Rows are points. Before rounding, the points of a table are all equally far from one centre. They may lie mostly on one side of it. Write the centre, to within rounding.
(in the rows, 128 means zero)

Points, 8 rows:
[[132 153]
 [166 137]
 [173  72]
 [ 86  70]
 [ 97 142]
 [ 76  97]
 [138 152]
 [181 106]]
Centre: [128 100]

Points (15 x 9):
[[ 76 141 148 112  75 101 126 154 147]
 [ 59 109 192 107 145  75 118 166 111]
 [ 59 128 189 117  73 120 174 149 118]
 [117 134 116 104  84 113 168 158 132]
 [130 124 162 118  64  85 140 166 147]
 [ 67 153 165 127  91 112 179 179 134]
 [ 79 130 150 106  74 113 120 165 155]
 [ 97 168 118 115 104 130 142 154  68]
 [ 96 141 203 107  75 127 109 207 132]
 [ 72 111 161  99  65  80 134 158 114]
 [ 93  89 174  59 116 110 167 149  95]
 [ 80 116 191 117  56  90 136 193 113]
 [ 82 121 191 123 137 110 181 123 137]
 [ 81 142 131 120 107 104 180 194 126]
 [ 70 130 139 116  69 123 161 171 138]]
Centre: [110 117 171 128 117 125 135 166 100]

Points:
[[150  73  88  91  98 112 160 133 176  51 135 105 108 127 137 117 200 120
  154  93]
 [122 113 135  94  79  95 150  69 152  54 111 110 120  67 143 151 192 108
  173 108]
 [ 97  92 125 100 102 146 176 114 154  51 132  92  71  89 146 140 177  76
  170  90]
 [116  85  97 172  90  99 181  92 136  60  83 112  93 115 156 105 183 116
  164  58]
 [133 110 122 105 118 108 169 107 176  54 138 101 114  46 136 109 228  91
  126 104]
 [109  85 105 146  97 127 131  81 159  64 113 147  72  92 187 101 180  90
  161 101]
 [137  63 124  93 100 109 157  75 150  84  94  96 127  97 190 140 163 107
  150  78]
 [ 99  55 118 142 125 104 152 116  91  53 132 116  97  78 176 128 185  88
  136 115]
 [129  56 113 131  74 122 185 104 141  88 111 109  89  81 106 113 175 129
  127  55]
 [136  99 152 184 147  92 135 138 142  59 133  89  89 106 185 115 189  85
  153 120]
 [127  78 135 157 154 118 129  74 168  62 140  84 109  83 146 120 161 101
  138 127]
 [105 114 116  90 129 138 130  64 141  47 160 106 114  85 169 110 145 114
  161 108]
 [ 99 113 102 140 147  96 140  89 151 107 156 104 134 110 161  53 176  95
  157 109]
 [133  96 118 133 107 132 167  67 124  34 149 124  86  66 135  96 210 135
  145 107]
 [120  88 112 163 106  93 142  98 134  62 101 122  91 105 147 152 156  96
  194  59]
 [125  56 119 161 116  92 133  96 184  55 133 142 142 125 168 142 195 138
  105  94]
 [ 80  77 109 111 116 116 160 144 153  81 153 139 115  65 127 156 177 131
  184  91]
 [109  84 129 157 104 104 185 105 144  28 142 130  71  67 116 101 180 110
  111 107]
 [137  99 102 132  98 161 166  64 139 119 108 103  99  78 143 132 181  76
  155 102]
 [159  62 114 114  75 136 158  93 120  44 111 117  91  90 168 140 161 122
  134  77]
 [129 111  71 121 112 117 153 125 179  69 125 127 149  64 136  98 180  97
  163 111]
 [ 94  72 117 123 160 134 124 126 154  56 140 124 119 128 186 120 181 123
  151 139]
 [125  70 109 150 103  95 166 132 176  60 124  89 126 109 143 132 186  86
  178 110]
 [141  68 117 133 160  96 170 107 123  65 117 123 133  76 155 105 214 100
  163 113]
 [133 104 112 167 131  91 132  94 180  59 138 116 128 103 129 161 164  69
  159  69]
 [ 89  98 111 145  87 151 139 103 128  28 140 132 100 131 177 132 217 114
  161 101]]
Centre: [122 127 137 133 116 116 159 118 137  91 132 129 113 112 151 126 174 123
 125  91]

Points:
[[140 105 170 129 113 187 151 122 110 139  99 194  82  72 165 164 132  94
  127 113  86  79  73  76]
 [119  97 127 111  96 164 136 133 135 192  96 170 100 130 201 184 123  85
  130  93  70  96  70  76]
 [ 98 115 132 118 122 171 149 228 132 185 111 168  81  83 152 192 121  98
   98 138 115 132  57 103]
 [ 60 150 177 124 130 159 177 167 145 149  91 140  93  95 168 167  91 109
  123 113 108 101  45 114]
 [114  83 151 120 116 167 164 160 128 206 142 143 122 140 182 183 110 101
   92  97  75  99  82  98]
 [ 87  66 160 129 138 167 153 172  93 162 148 128 138 142 161 180 113 146
  134  98 119 112  78 131]
 [107  67 112 120 105 190 176 162 112 179  99 150 107 113 195 133 100  84
   87 104  92 127  88 153]
 [ 83 120 161 118 114 121 131 171  95 147 131 133 108 108 170 196 126  48
   89 125  98  97  57 120]
 [ 50 141 170 133 109 166 116 142 120 183 126 138  84  90 173 227 120  84
   90 153 118 111  76 114]
 [ 76  86 138 141 127 155 111 191  95 172  85 180 134 109 183 195 133  91
   93 117  81 102  64 125]
 [ 97 116 157 114 101 183 146 171 140 158 103 214 117 134 180 166 155  84
  133 119 115 115  95  81]
 [101 153 168 124 105 133 145 198 153 170 107 122 118  98 182 167 121 158
  124 191  81  56  81 124]
 [143  92 125 113 101 145 162 143 151 205 126 155  90 100 150 144  94 106
   96  96  78  86  66 106]
 [ 94 114 161 107  84 138 168 144 118 188 139 128 127 164 193 206 124 114
  122 110 111 106  74 110]
 [113  61 160 105  92 148 113 116 119 189 106 135 129  81 150 180 101  99
  124 108 122 120  79 133]
 [164 122 134 153  98 141 143 105 136 170 105 187 160 118 167 178 100 103
   96 103  78 108 115  92]
 [138  83 156  95 131 185 136 138 136 194 108 115 103  80 195 146 118  92
  114  93  69  99  84 107]
 [107  97 127 117 114 159 175 185 112 173 110 160 104 104 168 193 132 110
  118 110 118  22  99  84]
 [159 127 154 129  81 150 160 138  93 177 114 159 154 109 189 178 124  86
  167 123  72 120  69 136]
 [106 114 187 138  92 157 153 174 105 181 130 152 135 124 181 163 116 120
  104 102  72  55  94 106]
 [102 110 183 159 103 222 137 156 104 155 136 179 103  91 187 191 121 109
  154 124  80 115  79 139]
 [ 73 146 139 118 100 128 145 154 145 165  83 172  84 141 148 189  87 101
  106 123 123 115  86 147]
 [104 102 150 174 111 179 143 182 138 145 114 189 120  69 168 145 140 100
   63  93  87  80  56 119]
 [ 88  96 159 154  96 173 121 180 119 208 142 144 103  92 193 200 120 145
  114 150  60  73  88 122]
 [119  97 144 136  95 160 164 176 138 176  85 162 110  86 174 172 122  75
  140  89  83  99  58  93]
 [ 87  97 175 127 107 156 125 147 123 159 127 144 173 113 151 210 135  85
  119 125 102 140  41 104]
 [ 92 115 159 125 131 172 131 179 137 173 144 160 137 120 174 235  80 134
  132 120 105 142  77 103]]
Centre: [111 140  99 127 111 177 131 140 119 140 125 136 126  96 171 162 131 130
 110 142 110 104  84 116]

Points:
[[115 127 159 174 187 140 178 126 115 108 155 161 188 159 163  82 176  91
   78 137 111 144  83  61]
 [ 92 162 155 144 182 158 136 105 131 133 129 140 124 164 160  80 190  91
   58 129  73 140  95  86]
 [135 119 185 118 202 179 127 117 114 124  97 166 148 153 111  84 169 104
   81 125 109  87  80  77]
 [172 140 214 148 196 160 143 149  76  96 146 132 153 151 156  89 148 119
   85 129 107 149  76  56]
 [ 82 145 136 110 190 161  99 147 107 110 146 175 167 153 128 134 132 119
   72 130  89 107  88  68]
 [153 137 199 138 179 180 147 116 126 135  80 134 142 144 160  90 193 116
   67 119  87 110 131  79]
 [106 137 158 132 221 154 139 144  96 114 137 145 161 173 187  83 157 132
   92 114 140 132  95  49]
 [109 132 159 149 197 181 161 145  86 138 129 148 163 172 152  68 163  79
   87  92  75 142 102  58]
 [134 157 162 169 198 162 150 144 119 112 111 190 173 146 182  79 156 131
  100 148 116 113 106  68]
 [134  99 184 154 191 160 116 121  95 139 111 115 135 169 152  73 199  86
  106 103  78 139 101  61]
 [ 90 149 198 133 181 147 174 117 134 141 123 136 188 141 128  89 160  92
   64 105 115 133  85  47]
 [110  84 151 145 172 136 131 130 106 138 147 127 158 150 151  74 185 107
   85 152 134 190  68  83]
 [144 151 196 167 164 176 139 105 119 119 131 148 189 175 129 101 145 127
   67 107  81 141 124  86]
 [ 83 122 145 142 177 162 114 104 129 135 101 161 148 151 149  55 160 101
  109  94 107 148  93  68]
 [125  94 165 130 207 132 136  95  95 131 129 153 154 166 188  83 124 112
   99 141  82 142  71  91]
 [ 85 128 161 121 195 135 178 125 105 133 112 163 202 160 139 102 173 133
   79 124 105 123 103  54]
 [102 106 147  99 196 150 158 125 106 108 128 126 176 156 154 109 149 107
   72  78 101 161  95  48]
 [139 141 164 141 209 168 147 114 130 122 142 159 172 171 146  72 139  95
  107 112  89 107 103  60]
 [ 90 131 155 135 195 145 147 122  61  86 114 131 184 145 149  83 160  81
  101  90 137 125  62  43]
 [144 144 138 160 189 180 140 110  97 100 101 135 162 153 149  77 182 107
  131 126  94 109  99  40]
 [112 104 162 138 192 168 161 134 111 112 129 171 158 191 138  76 141  78
  110 138  93 110 122  65]
 [ 86 108 173 133 230 137 129 119 114 125 100 167 175 170 168 109 174 115
   58  98 116 132 104  99]
 [101 144 182 117 173 174 184 127  99 156 150 135 154 170 134  84 131  83
  103  95 134 185  82  80]
 [114 119 172 127 182 143 143 129 101 139 124 184 187 168 171  92 162 113
   91 102 117 137  64  61]
 [105 103 172 159 199 164 149 108 139 115  95 143 210 127 144 114 165  93
   84 103 127 121  98  46]
 [120 133 193 138 156 170 156 118 118 112 115 165 163 150 164  92 163 101
   93  87  64 159  89  64]
 [ 96 151 159 126 181 180 144 101 124 103 124 123 127 155 142 113 172  97
   56 133  80 107  61  75]
 [139 157 209 128 175 172 115 108 103 118 111 151 155 156 137  79 134  76
   83 126  78 119 108  53]]
Centre: [116 137 161 151 173 136 142 137  88 129 120 123 143 117 138 130 146  96
 110 123 121 130 116 113]

Points (28 x 24):
[[124 153 201 137 125 122  80 117 137 175 161  75 145  67 103  77 153 119
  173 125 128 103 209 137]
 [117 131 187 156  99 125  63 118 162 177 131 104 153 103 142 107 175 106
  184  92  98 107 185 123]
 [131 144 191 132 120 121  84 111 156 182 133 108 103  82 153  91 149 112
  160  72 131 128 190 169]
 [ 95 147 205 153 103 132  70 122 143 152 173  86 118  82 126 104 139 113
  156 111  88 104 194 147]
 [104 126 218 156  95 136  85 113 169 155 141  92 144  82 142 110 154 123
  176  83  93  92 203 146]
 [ 97 143 197 117  93 117  82 122 157 172 168  91 148  87 138  93 139 128
  209  86 135 121 144 154]
 [102 136 200 136  93 121  64 110 146 150 135  93 128  98 145  60 134  99
  183  63 137 114 185 123]
 [ 98 147 131 140 109 145  64 122 132 179 181  93 123 106 151  96 145 120
  164  88 102 121 178 158]
 [ 92 145 190 116 110 145 104 130 147 178 157  88 171  69 159  85 129  98
  184  87 129 126 194 147]
 [106 120 216 163 105 133  90 114 154 155 207  85 122 101 141  95 139 123
  167  75 120 104 183 157]
 [101 127 149 157 113 137  70 131 149 161 149 111 113 143 175  79 139 108
  166  73 114 102 203 153]
 [ 90 122 191 134 120 112  60 139 142 143 184  90 132 111 130  82 135 149
  186  85 160  79 202 162]
 [137 139 185 145  86 113  58 130 153 155 147  95 113  61 128  78 105 146
  211  83 120 114 207 122]
 [129 153 178 156 107 116  85 152 132 172 161  66 148  82 152  70 129 117
  175  70 108 119 198 116]
 [102 153 189 154  95 123  79 119 132 174 134  83 126  68 134  85 131  94
  178  87 118  73 188 115]
 [ 71 127 181 151 119 114  85 125 138 124 153  99 144  78 135  79 118 119
  185  66 124 113 180 149]
 [117 137 205 158 121 129  93 145 163 154 179  97 111  79 118  86 152 123
  159 123 118 151 193 124]
 [109 162 204 159 111 152  70 111 162 161 181  91 143  86 144  81 115 121
  165  66 115  98 153 148]
 [111 150 202 155 110 118  94  93 122 151 153  54 117 100 121  77 141 126
  173  65 126  78 167 129]
 [ 99 146 170 130 111 137  76 135 174 146 164  66 124 109 135  79 117 130
  178  90 115 143 217 129]
 [115 109 204 141  86 152  81 120 139 192 149  54 103  88 144  77 129 134
  190  92 111  99 185 139]
 [ 95 155 223 172 105 145  73 141 156 155 148 100 119  70 150 117 148 134
  166  77 130 112 189 133]
 [ 99 124 201 150  99 115  76 112 117 155 198  74 115 114 133  96 141 117
  167  63 126  91 185 132]
 [132 151 200 176  85 121  52 148 140 169 149 103 137  94 148 109 174 119
  173  71 132  94 171 138]
 [130 175 223 125 118 107  67 131 144 163 132  79 138  99 134  97 136 103
  187  89 143  87 181 130]
 [116 133 178 147  96 107  93 127 146 158 199  60 109  94 181  88 137 123
  169 121 132  82 177 145]
 [116 156 197 147 108 101  55 137 125 163 144  66 150 108 121  93 137 103
  185 109 132 109 208 142]
 [ 98 160 204 138 101 128  77 102 137 166 180  98 105 109 151  81 142 128
  198  98 121 118 149 152]]
Centre: [147 126 172 137  98 154 108 123 121 141 144 116 143 115 138 112 114 147
 161 114 147 104 177 124]

Points, 31 rows:
[[151 172 112 195 147 190 130  98 144 164 181 138  95 137 104 120 107 131
  159 154 178 103 185 133]
 [138 213 143 131 147 185 134 126 138 145 164 133 177 186  95  92 132 157
  119 162 179 126 109 129]
 [142 159 121 138 159 165 186  86 155 181 189 110 124 168  92 106  89 113
  135 197 172 124 188 140]
 [129 202 115 161 129 140 146 153 167 175 186 114 135 154 101 102 105  85
  131 207 216 143 119 108]
 [149 189 140 177 177 152 168 131 142 157 185 116 140 159 111 117 110  98
  155 211 212 113 126 108]
 [134 163 107 199 174 173 171 150 180 158 176 132 128 139 136  86 105  73
   99 163 193 143 127 136]
 [123 152 130 130 182 184 161 103 125 147 199 114 147 153 112 122  86  93
  131 184 199  94 137 163]
 [ 83 168 131 177 169 170 173 120 132 140 185  99 108 179 137 105 118  98
   97 210 169 102  98 123]
 [142 168 136 168 175 158 181 134 145 166 199 144 116 194 101 105  79 103
  119 166 174 154 157 139]
 [ 90 179 125 208 129 175 137 119 130 169 157 138 127 117 104 121  89 140
  117 174 183  86 131 122]
 [135 144 121 156 152 186 168 119 140 159 169 159 173 202 118 131  75 100
  113 171 208 106 147 137]
 [121 173 117 173 163 192 159 117 151 137 186 150 131 170 112 103 119 109
   90 204 194 123 135 164]
 [115 166 150 156 194 195 168 144 174 114 163 141 115 174 121 167 134 113
  109 149 175 102 143 103]
 [ 98 179 135 170 168 172 138 130 159 111 157 144 142 122  77  70 102 108
  136 195 207 104 101  86]
 [141 134 119 145 155 154 129 147 165 134 150 133 114 207  84  71  61 133
  134 160 178  93 159  94]
 [100 163 114 183 154 167 117 115  94 159 180 143 156 203  85 104 114  96
  135 171 182  77 122 105]
 [146 124 118 144 203 176 153 118 166 140 179 152 157 197  85 129  92  87
  141 194 156 113 169 102]
 [100 197 131 184 174 167 175 107 185 153 162 128 120 148  85  73  95 118
  142 182 140 106 142 132]
 [163 145 134 170 158 166 140 134 126 149 167 159 116 183 128  62 128 128
  166 198 208 135 126 148]
 [114 150 131 168 186 164 156 158 139 170 166 146 110 185  70 102 123 102
  124 187 174 131 129 135]
 [158 172 117 134 177 186 158 149 174 137 189 124 105 133  95  99 109 127
  139 127 172 112 152 146]
 [104 203 102 157 154 153 138 118 144 179 204 129 155 153  82  90 114 106
  151 208 173 120 144 128]
 [ 99 197 109 178 175 150 190  92 144 178 138 112 140 174 124  78 111 109
  151 161 174  93 151 128]
 [129 170 155 173 165 199 152 113 128 141 172 127 131 179 151 144  79 120
  144 171 223 121 151 121]
 [ 98 160 158 161 163 171 157  97 131 180 215 125 127 165 155 126  66 113
   87 183 169 124 156 113]
 [110 142 130 204 183 189 149 121 172 161 163 152 137 147 121  80 104 138
  143 195 165 132 125 141]
 [134 195 138 159 152 175 146  85 156 153 166 122 108 155 114 127  98 140
  109 192 216 170 170 123]
 [105 220 139 171 175 145 164  96 169 145 177 110 108 184  94 116  93  69
  107 159 151 108 151 140]
 [105 204 112 141 152 175 168 157 161 162 177 136 165 123 127 122 120 132
  123 205 165 116 184 110]
 [120 191 140 203 149 144 119 106 187 122 165 170 118 153  98  83  73 120
  134 173 210 137 146 114]
 [132 209 122 154 180 199 167 117 159 142 169 151 113 168 104  92 163 119
  130 186 161 133 167 133]]
Centre: [127 143 142 138 116 140 134 105 141 123 146 133 138 144 135 107 124  86
 132 157 142 134 142 102]

Points (27 x 24):
[[166 193  91 106 123 211 128 143  84  87 143 150 124  82 170 179  84 137
  140 128 116 163  90 135]
 [132 179  94 136 139 180 127 128  83 104 138 149  99  89 150 132  71 148
  126 107 155 197  91 113]
 [139 181  81 138 131 168 147 121  95  91 102 127 107  47 138 198 105 138
  176 109 132 119  95  91]
 [151 189 112 123 174 189 132 163  90 163 133 121 105 112 129 182  61 189
  130 101 159 170 130 104]
 [129 163  94 111 129 209 183 137  63 112 147 174 132  77 132 193 115 158
  139 125 111 160 117 146]
 [146 213  86  93 113 201 161 144 104 106 138 137 131  44  94 177 101 143
  131 132 139 147 152 116]
 [181 175  99 107 141 173 164 169  98 143 140 175 107  73 101 148  83 147
  144 128 154 170 119 119]
 [143 165 130  98 158 187 136 110  37 108 139 129 114  95 139 182  80 163
  140 107 114 196 110  85]
 [142 167 133  60 146 189 146 126  65 112 181 135 150  60 124 175 115 152
  150 147 127 168  86 112]
 [125 180 114  87 119 173 147 101  82 127 166 138 114 101 156 187  95 183
  153 150 130 166  78 125]
 [153 177  86 126 147 178 137 130  47 102 124 158 100  85 117 182  86 127
  156 113 159 166 130  79]
 [169 192 141  92 116 153 132 154  38 122 113 155 105  71 139 218  94 138
  134 121 136 146 116 100]
 [173 197  95 115  92 131 149 128  81 112 131 159 120  53 125 155 110 142
  180 124 139 164  99  94]
 [134 192  95  98 130 165 169 150  84 147 169 154 115  65 132 150  86 151
  143 109 131 135 106 103]
 [138 204  78  88 107 163 145 160  90 113 147 117 147  61 126 199  93 110
  180  84 149 191 106  74]
 [182 179 102 125 125 164 142 112  70  95 156 139 143  91 100 149 121 182
  151 128 116 129 107  91]
 [124 200  92 108 133 217 137 134  78 128 143 155 131  38 104 204  97 142
  157  89 145 129 128 133]
 [168 156  99 151 153 189 141 135  47 114 128 164 117 109  84 188  84 157
  145 118 119 165 135  96]
 [127 182  75 123 133 167 179 135  51  74 111 163 168  82 106 144 109 170
  145 132 152 169 113 107]
 [141 197  85  93 149 183 138 145  42 135 110 164 141  47 125 164  89 159
  155 106 113 174 114 134]
 [135 195 135 124 172 138 167 110 100 106 155 148 127  68  90 168 147 171
  153 116 108 160  95 145]
 [175 211 151 116 125 221 169 182  58 127 137 144 170  87  93 167 122 143
  161 114 113 215 135 106]
 [127 204  92 155 151 173 129 127  90  98 149 154 149  79 147 166 105 156
  183 131 160 207  89  94]
 [157 163 107 110 154 186 173 123  44 108 160 140 133  96 134 179  89 138
  172 127 117 165  84  88]
 [129 224 108 152 153 152 170 133  53  91 128 148 145  73 108 180  98 154
  210 135 107 161 102 115]
 [130 232 127 104 167 161 169 144  68  95 145 137 128 107 149 154  70 155
  159 133 130 128  80 110]
 [125 198  88 108 129 162 159 128  52 129 145 145  78  90 111 160 100 143
  144 106 161 150  97 120]]
Centre: [121 165 149 115 120 169 129 153 102 114 105 113 156 114 113 166 105 136
 174 110 141 159 122 136]
